Each row is a point. A path goes straight from each point to the next, and from the last back to the first. The post is the endless flat space through its rows: a point in 2 columns, a line in 3, a plane in 4, and so on, so that a path can go around it. Count how often the path circles the post. Going back the other way cancels.
In the rows, 128 means zero.

Post (1 x 2):
[[118 131]]
Path (19 x 2):
[[ 76 126]
 [101 174]
 [138 157]
 [150 120]
 [ 99  77]
 [ 55 123]
 [ 89 160]
 [140 159]
 [179 113]
 [120 114]
 [ 62 101]
 [ 83 169]
 [150 168]
 [145 133]
 [122  89]
 [ 86 121]
 [ 55 142]
 [ 96 118]
 [ 88  79]]
Times around: 3

Post (5 x 6):
[[149  88 190 118 132 121]
 [156 140 114 112  87  70]
 [ 90 142 142 128 124 178]
 [146 138 161 163 137 156]
 [ 85  78  90 129  94 122]]
Path (23 x 6):
[[120  74 112 149  59  81]
 [ 94 211 193 105 119 200]
 [111 152 143 122  95 149]
 [ 92 177 190 133 114 175]
 [129 103 123 121 105  57]
 [133  77 137 112 142 119]
 [101  87 129  80  92 150]
 [164  66 156 127  71  92]
 [168 112 211 137 119  70]
 [131 139 119 155 117  96]
 [ 87 127 141 102  88 112]
 [ 47 148  88  93  73 184]
 [164 159 125 117  96 152]
 [100  94 166 114 105 145]
 [ 91 102 197  95 122 107]
 [133 133 189  90 144 117]
 [123  80  53 141 107 108]
 [130  86 194  75 112 137]
 [148 106 165 145  88 104]
 [102  98 132 132 101  99]
 [146  96 176 156 167 143]
 [216 105 187 112 144 115]
 [136 135 114 120  75 155]]
Times around: 3

Post (11 x 12):
[[111 121 124  89 105 106 104  63 144  99  61  87]
 [100 199 149 132 139 124 101 123 125 226 122 164]
 [180 148 145 116 120 136 115 103  99 108 156 140]
 [121 116 125 144  88 126 118 114 119  73 132 133]
 [ 97 132 155 130 149 130 137  95 108  72 169 120]
 [143  90 159 164 155 112  99 102 124  84 163 156]
 [108 232 155 109 153 112 114 158 138 191  88 203]
 [109 198 141 105 160 178 107 158 158 213 101 165]
 [140  86 105 117 147  93 117 105 102  73 174 113]
 [128  79 129  98 107 132 139  82 127 108 130 140]
 [113 186 183 119 147 134 131 169 127 193 104 140]]
Path (19 x 12):
[[186  90 126 104 117 123 110  69  98 115 101 145]
 [ 75 116 176 169 116 162  91 146 101  91 115 124]
 [157 131 155  75  88 131 115 153 107 182 160 164]
 [ 52 116 161 136  87 157 129  61 175  77 125 107]
 [ 55 145 142 172 186  91 145 113 172 142 167 138]
 [125 140 103 136  92 143 127  67 168 221 125 174]
 [ 89 108 140  87 157 127 183 135 162  73 145 174]
 [169 150 203  85 149 187 103 125 161 215 124 150]
 [ 65 220 186 177 139 114 105 142 132 181 147 164]
 [ 81 182 199 196 125 134 171 152 110 160 201 200]
 [132 118 126 132 158 153 114 107 125 152  76  98]
 [113 114 133 107 124 170 144  91 100 124 163 177]
 [ 97 128 148 144 113 106  63 112 110 216  88 159]
 [ 73  99 144 130 182 130 130 121 116 144  79 118]
 [142 148 113 157 208 130 125 118 115 134 196 112]
 [126 116 120 111  87 128 116  58 156 164 102 160]
 [146 147 120  82 121 112 128  58  96  62 207 117]
 [150 126 192 165 149 142  70 145 119 167 153 164]
 [157 155  99 100 111 139  92 133  96 147 102 136]]
Times around: 0

Post (17 x 18):
[[125 130 158 124 136 112 134 140 131 149 120 133 116 146 123 102 145 101]
 [184 137  65 163  69 152 135 106 129  89 103 151 149  83 162 136 149 118]
 [142 136  83 115 116 119 176  88 111  85 158 123 129 123 101 134 171 153]
 [138 149 110  64 137 111 138 159 172 167 159 148 132  76 174 143  84 145]
 [124 135 131 162 204 115 136 160 185 110 150 145 144 124  97 117 140 151]
 [ 77 159 136 103  64 132 138 148 139 171 120 133 105 163 110 131 102 148]
 [115  94 144 159  98 165  93 175 116 144 131 160 100  75 159 116 144 155]
 [105  87 135 141  72 138 119 119 130 141 133  81 148 171 107 154 101  73]
 [108 100  77  68 135 137 132 108 120 166  95 109 151  68 163 147  72 171]
 [124  98 100 131 115 143 157 170 152 112 116 134  78 132 117  93  79 111]
 [118 154 121 132 143  89 110 173  83 127 140  73 120 132 121 135 154 114]
 [119 125 123 114  68 125 158 120 149  90 127 124 123 173 150 124 140 136]
 [160 115 112 149 134  83 129 175 134 126 104 171 156 144 111 168 152 178]
 [162  96  92 134  75 172  91 164 174 171  92 121 169 106 161 155 133 129]
 [132  84 134 136 100  94 110 105 142 129 176  43 112  93 105 100  96 115]
 [ 83  94 103 158  55 125  75 132  97 151 115 122  88 126 144 128 170  99]
 [128 164 100 117 121 129 167  80 133 106 110 165 110 135 124 187 155 202]]
Path (32 x 18):
[[152 161  37  78  84 100 111 123 202 185 106 118 120 144 107 177 166 158]
 [111 170  99  97 122  92 101 178 173 126  70  93 120 114 143 175 131 202]
 [ 91 129 110 117  82 160 155 170 156 142 122 145 126 129 116 146 173 174]
 [ 94 159  79 127 140 112  97 137  84 161 101 121 138  68 210 144 161 159]
 [143 112 117  85 140  55 122 110 140 151 172 109 189 166 167 139 182 108]
 [160 100 104 115  85 143 138 163 144 165 107 163 107 165  89 155  86 106]
 [123 151 135 161 191 107 107 145 125  66 144 118  88 138  53 160 165 115]
 [141 159  84 137 142 101  77 154 175 108 111  79 103  62 130 132 106 125]
 [149 107 137 134 178 156  96 206 135 139  90 175 141  85 105 180 161 175]
 [201 136 113  81  94  73 185 139 124 127 107 129 178 145 146 188 163 171]
 [109 130  92 128 140 122 140 118 190 148 153 135 109  76 146 140  87 192]
 [141  76  47 149  49 156 103 196 140 154 120 173 161 164 140 167 139 105]
 [144 167 152  85 159 120 143   7 168 104 114  71 169 135 127 138 124 181]
 [130 148 118 148 129 121 158  87 144  40 153  93  52 199 116 151 109 124]
 [167  40 100 133  77 155 144 192  98  76 127 186 105 190 111 162 128 109]
 [171  36 135 217 128 138  59 115 155 161  99 124 112  56  51 114 115 101]
 [110  46 111  68  75 167 118 187 156 161  28  93 151 105 200 139 109 187]
 [110  83 135 194 143 123 142 124 182  70 192 134 123 136 120 118 212 191]
 [124 204 109 122 156 115 143 118  17 107 102  74  84 106 188  93 137  55]
 [142 121  86  38 167 124 169  85 145 135 160 158  85 150 167 163  98  99]
 [120  71 144 117 168 163 161 153 109 157 113 144 129 159 160  58 206 167]
 [145 176 112 199  66 113 116 112 126 149 115  98 108 146 162 138 204 109]
 [113 148  63 110  95 144 138 101 128 180 141  89 113 145 127 140 100 128]
 [ 72 157  70 125  53 106  51 103 164 157 122 114  51 138 155 115 127  83]
 [181  57  91 111 145 144 141  89  95  59 103 168 106  34 138 156  82 148]
 [124 134 104  85 120 140 107  85 158 199  68 132 123 121 115 154 130 158]
 [ 93 175 103 109 169 107 158  74 104 179 103 124 117 140  97 120  62 139]
 [129 170 116 102 195 115 104 144  88 201 133  90 211  97 111 121 144  93]
 [128 149 108  86 133 101 150 100 131  79 128 203  68 123 152 131  89 147]
 [154 147 164 149  73 111 131 128 142 107 138 135 113 165  89 141 162 100]
 [150  62 108 144 139 146  64 160 108 138 138 141 133 119 158 181 211 127]
 [125 103 119 100  87 102  95 137 150 199 143 148 145  95 129 144  94 195]]
Times around: 3

Post (17 x 18):
[[114 132  87 143 160  88 173 149 154 150 118 146 148 141 142 104 133  91]
 [134 136 134 144 181 136 176 129 113 131 119 117 175 129 162  87 170  96]
 [109 108  86 123 173 120 182 169 124 103 120  70 127 111 127  92 152 125]
 [147 125 188 126 109 114  81 142  95 141 117 171 158 188 129 124 121 107]
 [131 137 138  72  86 103 163 170 119 199 140 152 163 151 121 108 126 133]
 [153 145  54 151  65  78 145 103 160 111 148 159 180 101  87 205 138 133]
 [ 87 125 143  99 145 164 186 131 138 138  88  87 152 163 176 148 184 139]
 [131 105 110 103 100 160  96 123 107 177 102 161 136 121 164 136 120  91]
 [104  81 193  72 104 121 118  91 104 150 118 123 156  84 129 120 175 130]
 [128 116 116 149 106 145 142 126 130 168  89 132 163 107 136 146 140 176]
 [114 122 140 101 113 134 131 146 148 149 180  90 146 144  82 124 151 147]
 [ 89 167 120 162  98 127 181 104  98 128 122 121 103  80 105 134  86 119]
 [154 156 108 170 103  91 125  88 156 122 104  75 200 176 167 173 164 151]
 [129 140  85 117 114  84  86 130 131 127 180 160 193 140  95 138 110 154]
 [ 94 143 124 170 121 113 152 117  84 159 134  80 197  94 136 175 162 123]
 [142 169 153 151 138 113  70 113 127 138 107 132 125 155 175 168 174 123]
 [130 125 164 177  79 137 161  93  78 115 125 134  83 156 167 161 154 135]]
Path (30 x 18):
[[ 61 114 128 112 141 101 123 125 131 140  96 183 112 119 143 101 163 163]
 [133 104  71  93 130  88 122 128 113 195 183 101 232 168 135 108 156 100]
 [156 147 169 159 129  54  97 102 141 104  99 120 189 186 130 158 144 145]
 [101 144  84  90  86  69 218  98 166 121 103 142 177 114 131 119  94 154]
 [ 85 110 120 200  73  99 174 144 131 147 101 148 153 136 141 178 124 149]
 [109 113 112 175 132  90 124  80 154  87 139 118 216 159 141 206 171 159]
 [124 151 156 101 103  87 160 134 157 199 103 104 138 125 100 127 118 151]
 [119 187 121 113 141 171 124 132  92 120 147 120 208 206 116 160 122 137]
 [152 141 118  85 180  73  50 108 131 148  77  59 176  55 174 115 201 181]
 [105  93 126  92  75 102 184 149 150 189 169 121 162 138 117 176 137  78]
 [ 78 150 191  97  88 139 142 147 117 208  55 161 193  88 134 176 128 163]
 [ 92 108 103 111  91  82 128  97  93 144 154 119 141  82 140 142 151  61]
 [137 119  91 100 143 111 136 134 120 133  90 125 151 130 149  99 161 187]
 [160 128 118 162 120 128  98  99 101 197  99  63  77 177 231 142 171  86]
 [147 132 163 123 123 133 113 135 109 139 131 184 112 135 142 207 174 170]
 [ 40 138 158  29 154 115 112 161 211 189 110 147 141  82  89  90 115 182]
 [103  57 125 220  59 136 164  72 126  53 146  87 147 195 127 162 139 111]
 [108 101 144 157 126 145 143  88 100 162 139 113 167 119 143 124 170  84]
 [116 147 168 136 155 119 120 140  91 169 130 140 138 127 113 147 155 127]
 [112 173 104 172 204  85  99 115  57  88 141 103 132  62 178 176 179 119]
 [139 150 163 188 116 106 121  81  92 103 172 186 124 100 150 140 130  94]
 [126 143 124 142 121  98 149 147 103 202 118 164 169 163 153 108  61 128]
 [121  78 114 140 157 143 172 147 107 160  89 138 100 173 200 126 168 157]
 [125 185 144 147 119 101 168 112 161 124 116  66 127 133  62  96 140 104]
 [139  87 156  84 158  59 137 189 152 137  92 103  65  96 146  45 225  97]
 [ 91 142 102  87 157 121 161 141 190  95 121 192  76 118 128  76 101 124]
 [ 79 174 136 102  82 132 150 144 120 191 111 222 129 125 117 177  63 144]
 [116 130 125 107 166 209 118  95 175 109 138 104 107 154 131 181 153 200]
 [145 136 176 181  77  41  85 116  51 243 131 198 230 105 178 157 138  79]
 [122 146 156 165 120  66 175 155 140 150 142 185 141 151 113 101 137 108]]
Times around: 2
